Every row gives one point. Each copy is the shape, with its points in the same order, stretched, turned, moved and blurred by noise. Some copies are also mirrored. Which?
(in the rows, 128 means zero)

Shape (7 x 2):
[[113 123]
 [115 119]
 [117  83]
 [244 135]
 [115 132]
 [123 113]
 [116 126]]
Copy 1 (7 x 2):
[[107 104]
 [110 111]
 [143  77]
 [178 229]
 [ 97 112]
 [122 105]
 [103 107]]
Copy 1 is: only turned
Copy 2 (7 x 2):
[[116 144]
 [125 143]
 [134 172]
 [249  89]
 [124 128]
 [129 138]
 [118 129]]
Copy 2 is: mirrored
Copy 3 (7 x 2):
[[103 135]
 [100 126]
 [ 91  95]
 [206  69]
 [110 132]
 [111 120]
 [115 127]]
Copy 3 is: only turned

Shape (10 x 4):
[[ 49 160  41  82]
 [194 139 129  22]
 [151 137  98 184]
 [136 174 128 136]
 [145  90 133 116]
 [ 68 134 145 207]
 [134  97 116 124]
 [ 84 121 181 123]
 [173 119 152 143]
 [101 187 112 147]]
Copy 1 (10 x 4):
[[120 118  92  24]
 [ 78 216  50 141]
 [166  97 137 162]
 [145 151 141 133]
 [ 78 122 111 166]
 [122  69 210 130]
 [ 91 108 107 149]
 [ 61 130 182 133]
 [111 127 138 196]
 [151 134 154 107]]
Copy 1 is: mirrored
Copy 2 (10 x 4):
[[ 89 158  51  43]
 [102 249 129 196]
 [183 110  76 149]
 [171 149 121 131]
 [106 123 117 192]
 [160  48 135 109]
 [119 120 102 171]
 [101 107 181 142]
 [160 136 127 189]
 [164 137 119  87]]
Copy 2 is: mirrored
Copy 3 (10 x 4):
[[ 65 156  11  69]
 [225 190  87  53]
 [102  85 130  79]
 [114 150 133  77]
 [160 100  92 112]
 [ 60 102 122 156]
 [146 104  85 109]
 [134 153 106 158]
 [160 116 142 100]
 [ 77 156 119  84]]
Copy 3 is: mirrored

Shape (11 x 6):
[[129 152 219 120 160 103]
 [147 131 157 152 134 150]
 [149 124 141 153 196  95]
 [133 140  78  62 130 165]
 [143 137  47  67 157 168]
 [ 94 118 153 113 199 130]
 [106 103 167 146  61 156]
 [160  92 105  52 165 154]
 [114 142 171 163  45 172]
 [150 123  96  81 162 196]
 [117 121 191 127 142  83]]
Copy 1 (11 x 6):
[[115 126 178 209 167  68]
 [168 120 164 160 168 133]
 [135 125  91 175 186  84]
 [166 140 117 162  39 167]
 [176 138  72 167  42 172]
 [106  87 121 206 144 108]
 [143 101 233 102 139 162]
 [191 101 103 166  55  97]
 [151 126 249 113 153 193]
 [201 107 110 182  74 158]
 [101 118 168 160 160  72]]
Copy 1 is: mirrored
Copy 2 (11 x 6):
[[ 97 142 179 123  98  90]
 [161 114 148 129 128 125]
 [126 174 124 159 138 135]
 [162 134  85  42 117 161]
 [165 158  70  56 130 192]
 [ 91 143 127 111 109 163]
 [157  50 125 118 106  99]
 [165 165  91  76  63 171]
 [165  43 145 107 126  93]
 [166 141 110  68 103 204]
 [108 133 134 135 107  76]]
Copy 2 is: mirrored

Shape (11 x 8):
[[110 144 140 128 121 133 121  83]
 [145  92 112 138 129 153 114 122]
 [ 94 133 172 172  88 113 115 107]
 [137 109 156 104 197 143 124 148]
 [104 157 113 146 120 118 107  95]
 [181  93 156  63 181  89 129 166]
 [201 157 215  97 164  68 199 123]
 [115 120 122 123 129 165 136 109]
 [126 169 133 175 113 138 105 126]
 [127 114 153 157 150  56 181 144]
 [121 140 159 118 115  89 176 163]]
Copy 1 (11 x 8):
[[116 154 130 135 112 139 146 108]
 [110 101 128 105 141 134 149  95]
 [133 150 180 128  83 136 113 126]
 [121 117 164 121 212 133 159 154]
 [106 158 128 143 114 148 101 103]
 [115 142 155  60 224  78 167 156]
 [174 201 168 108 172  26 184 177]
 [105 124 120 113 120 154 162 122]
 [154 136 131 140 118 162  96 113]
 [112 129 150 127 114  51 118 189]
 [121 162 126  77 125 100 136 187]]
Copy 1 is: only turned
Copy 2 (11 x 8):
[[ 97 139 162 120 123 136 131  85]
 [135  83 134 136 137 100 123 101]
 [113 173 161 155  77 123  99  91]
 [114 100 173 129 164 107 150 189]
 [104 160 123 126 141 129 123  86]
 [177  99 204  93 161  68 146 203]
 [204 147 247  99 122 174 177 193]
 [ 97  94 136 117 120 129 139 112]
 [123 149 122 148 132 160  94 102]
 [182 179 163 151 106 103 178 156]
 [159 169 160 111  76 124 164 173]]
Copy 2 is: only turned
Copy 3 (11 x 8):
[[128 116 138 109 129 125 111  98]
 [172 121 123 155 115 116 141 116]
 [ 95  91 140 129 117 138  76 135]
 [148 176 172 166 140 114 191 117]
 [130 123 106 109 144 125  91 126]
 [141 174 173 132 105  73 233 165]
 [111 123 197  64 168 114 249 185]
 [156 127 126 130 108 134 140  97]
 [145 128 131 133 151 149  81 162]
 [ 69  96 107 129 157 103 204 177]
 [ 76 124 124 112 121 139 180 173]]
Copy 3 is: mirrored
Copy 4 (11 x 8):
[[122 119 134 119 122 156 108  69]
 [149 141 108 145 117 161 130 117]
 [ 84 120 170 159 119 171  87  85]
 [148 116 134 109 166 101 185 114]
 [121 135 118 124 114 138  83  76]
 [183  50 140 129 129  70 191 137]
 [154  38 177 171 111  78 217  40]
 [124 128 105 113 131 163 144  99]
 [110 179 160 145 101 147  95  81]
 [ 78  79 125 202 119  75 141  85]
 [ 86  74 148 144  88  98 167 100]]
Copy 4 is: only turned

Shape (15 x 9):
[[100 111  89 156 117 207 165  63 149]
 [150 118 125 126 183 136  98  96 102]
 [184 107  95 112 181 109  80  87 129]
 [111  77  75 144 127 170  87  71  75]
 [174  96 154 120 149  99 132 137 120]
 [148 174 169 206  89  46 171 119 141]
 [140 139 150 107 156 137  80 132 114]
 [152 112 143  98 133 138  93  77 115]
 [138 196  91 225 112  66 140 137 136]
 [103 140 112 184 121  44 117 134 186]
 [112  81  92 102 160 127 112  78 106]
 [160 123 139 113 152 133 153 131  99]
 [196 150 146 115 115 113 141 192  94]
 [188 160 152 106  70  91 164 139 144]
 [130 191 127 134 111  69 173 127 121]]
Copy 1 (15 x 9):
[[105  38 142 143 107 164 143  97 147]
 [ 97 123 137 120 180 156 111 187 128]
 [124 110 158 115 210 147  63 201 124]
 [ 80  49 153 129 160 171 124 164  80]
 [127 135 161 114 157  99 141 174 129]
 [ 76 151 162 202  91  27 120  57 138]
 [128 162 119 127 136 158 114 185 111]
 [119 122 173 113 133 171 102 179 113]
 [ 68 122 102 217 132  28  84  61 122]
 [140 138 148 216 158  80  99  61 103]
 [107  83 162  98 196 164 121 151  99]
 [ 98 122 130  93 144 104 145 162 141]
 [114 153 103 103 106  51 135 170 120]
 [127 140 158 112  74  56 104 113 129]
 [ 78 145 121 129 121  55 108  65 126]]
Copy 1 is: mirrored
Copy 2 (15 x 9):
[[144 125  65 174  86 161 211  84 104]
 [181 104 134 140 172 144  95 101 137]
 [195 119 105 142 172 127 115  97 194]
 [200 119  81 102 129 200 148  85 103]
 [161 129 176 131 164 109 129 134 143]
 [ 70 228 181 130 133  94 122 114  68]
 [153 116 153 132 139 161  82 130 150]
 [176 118 146 128 118 134 101 100 143]
 [ 90 249 102 140 168 140 113 119  93]
 [ 76 202 122  97 157 110 146 102 147]
 [184  90  98 106 154 129 145 105 145]
 [165 122 141 149 152 132 111 151 116]
 [162 192 183 152 146 146  98 206 113]
 [142 207 176 153  92 104 119 165 128]
 [ 96 185 125 134 140  96 101 168  95]]
Copy 2 is: mirrored

Shape (16 x 12):
[[150 149 115 145 153 204 134 137 157 114 113  89]
 [167 125 125 152 160 179 133 128 128 110 136 142]
 [ 97 142 147 124 111 160 138 125 166 178 139 135]
 [162 167 138 128 149 152 183 156 175  84 115 116]
 [167 193 123 150 128 165 154 149 126 133 116 135]
 [109  69  83 122 109  92 141 132 140 133  91 143]
 [121 111 176  85 125 135 118 145 139 159 138 114]
 [178 142 130  95 110 173 166 126 140 150 122 131]
 [125  98 135 125  65 168 150 152 154 119 156 148]
 [ 96 144 120  68 122 144 115 147 132 151 172 145]
 [ 82  89  83  69  90  95 124 128 136 115  79 138]
 [ 80  82 103  92 110  84 141 157 129 139  80 200]
 [ 94  54  65 110 101  75 121 188 125 147  99 119]
 [166 138 121 158  97 120 122 124 151  94 115 129]
 [140 118 114 119 122 138 145 114 172 166 186 152]
 [ 84  83  96 126 110  93 164 123  94 127 124 126]]
Copy 1 (16 x 12):
[[143 115 148 137  78 199  84 164 192 122 123 101]
 [121 125 141 136 123 187 124 124 196 150 125 147]
 [137  99 145 102 108 149 121 139 111  90 160 112]
 [199 161 162 114  67 147 119 157 185 148 101  99]
 [183 146 153 142 116 160 132 130 165 115 156 115]
 [114  88 137 147 130 126 168 173  82 124 107 152]
 [142  98 158  98 115 137  94 110  90 138 142 106]
 [196  90 123 122 106 155 128 119 158 150 147 112]
 [154 109  86 130 100 163 138 101 119  84  92 167]
 [116 122  89  91 140 142 120 141  75 146 163 104]
 [144  86 102 128 140 112 131 207  48 123 104 137]
 [129 119 143 111 156 120 176 192  33 131 126 194]
 [104  91 138 178 115 144 161 177   8 126  92 133]
 [162 131 133 180 108 112 110 120 163 112 109 158]
 [ 93  86  80 113 100 122 146 110 143 135 164 123]
 [116 117 121 128 167 123 182 161  82 115  76 114]]
Copy 1 is: mirrored
Copy 2 (16 x 12):
[[160  92  90 142 138 162 131 177  99 175 103  84]
 [165  85 112 149 126 151 149 167 115 155 124 152]
 [140 155 161  90 151 173 127 112 171 154  98  95]
 [184 160  87 148 190 134 177 189 103 150 114  76]
 [139 144 129 188 158 173 146 173  97 163 129 112]
 [106 140 135  97 116 149 158 126 124  30 108 132]
 [152 151 175  84 126 113 114 152 154 137  79 120]
 [177 159 122 149 149 163  96 140 116 143  84 127]
 [182 167 133  78 110 178 111 153 148 112 149 136]
 [111 143 150  74 166 154 102 147 150 141  96 148]
 [ 89 154 161  56 124 149 145 128  85  29  86 118]
 [100 170 202  78 136 177 183 143 130  20  83 159]
 [ 86 132 141  92 112 156 115 188 135   7 106 138]
 [129 171 102 144  99 140 175 152  93 122 138 123]
 [139 150  98 103 146 156 115 105 194 137 110 160]
 [114 113 157 107 146 118 130 123 122  35 152 143]]
Copy 2 is: mirrored
Copy 3 (16 x 12):
[[174 114 136 103  91 156 177 130 153 128 141 136]
 [156 124  83 101  89 142 145 121 111 120 142 138]
 [104 111 150 140 153 128 141  95 138 132 167 167]
 [201 120 147  83  88  79 158 109 120 118 148 149]
 [151 144 146  88  86 123 127 152 103 150 157 169]
 [151 148  88 151 161 102 124  97 177 172  69 133]
 [107  93 138 130 161 104 118 117 154 112 149  98]
 [149 101 121  74 128 119 119 109 125 173 159 131]
 [100 117 100  78 134 100 172  88 126 149 122 141]
 [109 131 129 125 204 114 150 140 125 125 155 139]
 [147 173 102 139 199  88 137 113 215 173  96 119]
 [124 159  71 169 182  55 114 118 181 165 113 166]
 [134 136 100 167 190  95 134 145 192 182  20 119]
 [152 165 120  64  94 121 121 104 136 125  95 138]
 [130 103 113 104 172 139 129  72  91 130 123 159]
 [137 166 107 179 166  96 145 108 134 179  97 105]]
Copy 3 is: mirrored
